Every row gives one point. A path goes straight from each point to the next, and from the last back to the first. The post is the endless flat space through its rows: a point in 2 columns, a line in 3, a plane in 4, and so on, so that a path can go around it. How many times does the path go around the post? Going back the other way cancels.

Post:
.09; -.16; -.40
-.09; .03; .17
Path:
.51; -.03; -.67
-.07; .00; -.44
-.17; -.14; -.44
-.15; .12; -.28
-.16; .12; .07
-.22; -.09; -.59
-.19; -.14; .20
-.39; -.20; -.22
-.09; -.02; -.59
.15; .33; .35
.24; -.02; .01
-.11; .20; -.24
.06; -.23; -.94
-.15; .19; .03
-.30; -.01; -.36
-.20; -.24; -.03
-.29; -.23; .44
-.17; .03; -.03
-.05; .14; -.01
.49; -.17; -.44
-.02; .27; -.12
-.40; .24; .36
-.44; .08; .45
-.22; -.12; -.27
-.18; .20; -.57
.06; .33; -.05
.25; .04; .49
Times around: 0

Post:
.04; -.34; -.06; -.16; -.19; -.33; .19; -.02
.07; -.05; -.02; -.15; .37; .23; -.42; -.25
.20; .64; .05; .14; .21; -.30; .54; .15
-.27; .37; -.45; .00; -.10; -.10; .12; .73
.24; -.28; .02; .32; -.50; .03; .37; -.21
-.23; -.08; .34; .06; .21; .42; -.31; .03
-.05; .01; .33; -.12; .03; .35; -.68; -.15
Path (30 x 8):
-.03; .09; -.06; .41; .08; -.29; .23; .06
-.09; .19; .19; .33; -.07; -.03; -.21; .23
-.13; -.48; -.07; .33; -.01; .31; -.28; -.37
-.16; .39; -.27; -.24; .09; .30; -.39; -.31
.03; .30; -.32; -.21; .00; -.08; .16; .25
.27; .02; -.46; .05; -.09; -.04; .70; .61
.33; .24; .11; .24; .02; .03; .10; -.08
.22; .59; .06; .45; -.07; .43; -.34; -.09
-.24; -.09; -.05; .03; -.11; -.03; -.29; -.45
-.40; -.47; .21; -.16; .28; -.16; -.18; .04
-.04; .47; -.16; .03; -.03; -.17; -.13; .44
.35; -.30; .07; -.04; .01; .16; -.15; .35
.09; .25; -.52; -.32; -.52; .45; -.30; .25
-.19; -.52; .14; -.27; -.09; .03; -.08; -.25
.34; .12; .00; .01; -.24; -.22; .02; -.55
-.18; -.23; .63; .27; -.10; -.21; -.15; -.17
.13; -.22; .82; -.40; .47; -.94; .39; .30
.20; -.09; .78; -.42; .29; -.17; .30; .01
-.19; -.24; -.36; -.50; .27; -.06; -.10; .16
-.32; -.22; .11; -.27; .10; .07; -.35; -.18
-.33; -.58; -.10; .51; -.30; .51; -.32; -.32
-.38; .46; -.03; -.11; -.33; -.08; -.42; -.18
-.26; -.30; .45; -.08; .47; .68; .04; -.40
.00; -.20; -.19; -.06; .40; .41; .02; .27
-.03; -.13; .49; -.04; -.17; -.25; .06; .26
.11; -.08; .32; .30; .30; -.38; .22; -.10
-.27; -.14; .28; .36; -.11; .36; -.23; -.50
-.03; .05; -.01; -.18; .20; .25; -.18; -.33
.15; .94; -.20; -.08; -.15; .16; -.23; .16
.13; .12; -.12; .49; -.05; .11; .32; -.43
Times around: 0

Post (13 x 14):
.38; -.18; .25; -.02; .06; .10; -.37; .07; .11; .07; .56; .00; .15; -.06
.44; .09; -.08; .10; .25; .18; -.02; -.31; -.03; -.31; .30; .52; .34; .16
-.04; .11; -.35; .00; -.06; -.17; -.03; .24; .04; .20; -.42; -.23; .10; .14
.08; .15; -.50; .16; -.20; -.18; -.16; -.32; .26; .03; .08; -.04; -.33; .30
-.09; -.10; .50; -.26; .14; .05; -.03; .44; .12; -.08; -.35; .04; .08; -.43
-.47; -.05; .24; -.07; -.64; -.09; -.25; -.16; .14; .18; .36; -.50; -.07; -.18
.64; .24; -.23; .33; .56; -.49; .17; .23; -.02; -.31; -.20; -.18; -.35; -.12
-.61; -.21; .51; .04; .07; -.17; -.11; -.24; .02; .32; .04; -.21; .14; -.08
.25; -.40; .21; -.08; .27; -.08; .25; .22; -.21; -.20; .17; -.13; .01; -.06
.06; -.03; .13; -.14; .18; -.26; -.20; .06; -.29; .14; -.15; -.18; -.08; .11
.11; .01; -.39; -.26; .29; .17; .04; -.04; -.45; .07; -.25; -.40; -.10; .19
-.16; .11; -.04; -.15; .13; -.35; .34; -.13; .19; -.02; .16; -.20; -.14; -.26
.12; .30; .13; .08; .19; -.18; .14; .08; .17; -.10; .19; -.07; -.12; .04
Path:
-.29; -.34; .36; .20; -.14; -.06; .03; .18; .18; -.15; -.05; .07; .08; -.35
-.29; -.53; .54; -.13; -.24; .19; -.13; -.11; -.05; .06; .25; .34; .10; -.02
-.34; -.22; .19; .09; -.07; -.23; .06; -.21; -.29; .02; .11; .12; -.17; -.14
.17; .25; .17; .04; -.08; .10; -.38; .09; -.42; -.17; .36; .11; .25; .10
-.62; -.08; -.07; .04; -.28; -.20; -.14; .02; .35; .07; -.44; -.44; -.13; -.25
-.03; .25; -.17; -.05; .21; -.13; .48; -.10; .48; -.18; -.25; -.20; .13; -.10
-.11; -.14; .35; -.02; .28; -.27; .14; -.02; .22; .23; -.04; .03; -.09; .00
.25; .68; .15; .20; .15; -.61; .05; .03; .47; .05; .23; .43; -.35; .24
-.13; .26; .02; -.12; .05; .10; -.34; .03; -.19; .28; .44; -.30; .14; .01
.14; -.31; .16; .24; .23; -.41; -.33; .09; .55; .01; -.02; .29; -.30; .03
.05; .34; .50; -.06; -.46; .16; -.41; .00; -.04; -.38; .19; -.05; -.05; .25
-.62; -.51; .36; -.52; .01; .45; .14; -.37; -.09; -.10; .35; -.23; .41; -.01
-.23; -.29; .05; .20; .04; -.33; -.27; .25; .25; .13; .16; -.07; -.15; -.17
.23; .26; -.12; .01; .24; .15; -.18; .18; .12; .09; .55; -.19; -.46; .19
-.11; -.19; -.32; .12; .06; -.42; .00; .07; .12; -.14; -.17; -.26; -.43; -.04
.10; .02; -.15; -.09; .32; .09; .38; .09; .05; -.07; -.08; -.41; .75; .14
.10; -.49; .36; .09; -.13; -.26; -.04; -.12; .02; -.28; -.54; .04; .28; -.19
-.39; -.17; .85; -.25; .06; .04; .45; .29; .13; .07; -.19; -.06; .11; -.52
-.27; .29; -.16; -.03; .00; -.20; .05; .04; .11; .30; -.08; -.05; -.45; .06
-.12; .13; -.10; -.10; .28; .11; -.04; -.30; -.09; -.15; .32; -.36; -.20; -.25
.66; .08; -.09; .29; .39; -.05; -.33; -.15; -.07; -.26; .33; -.16; .09; -.04
-.06; .05; -.02; -.39; .41; -.20; .05; -.54; .31; .25; .23; .08; .10; -.17
-.22; .00; .26; .06; -.09; -.15; .04; .11; .02; -.15; -.37; -.31; .51; .10
.18; -.23; .39; .58; -.35; -.71; -.65; .20; .13; .26; -.72; -.03; .22; .28
-.34; -.07; -.43; -.21; -.13; -.19; .05; -.22; .21; .51; -.26; -.28; -.23; .05
-.06; -.15; -.10; -.27; -.14; .39; .32; .02; -.81; -.10; -.01; -.14; .31; .24
.49; .94; -.82; .29; .33; -.46; .14; .28; .07; -.13; -.11; -.22; -.33; .18
.26; .08; .14; .03; .32; -.26; -.44; .08; .10; -.34; .03; -.13; -.45; -.15
Times around: 3
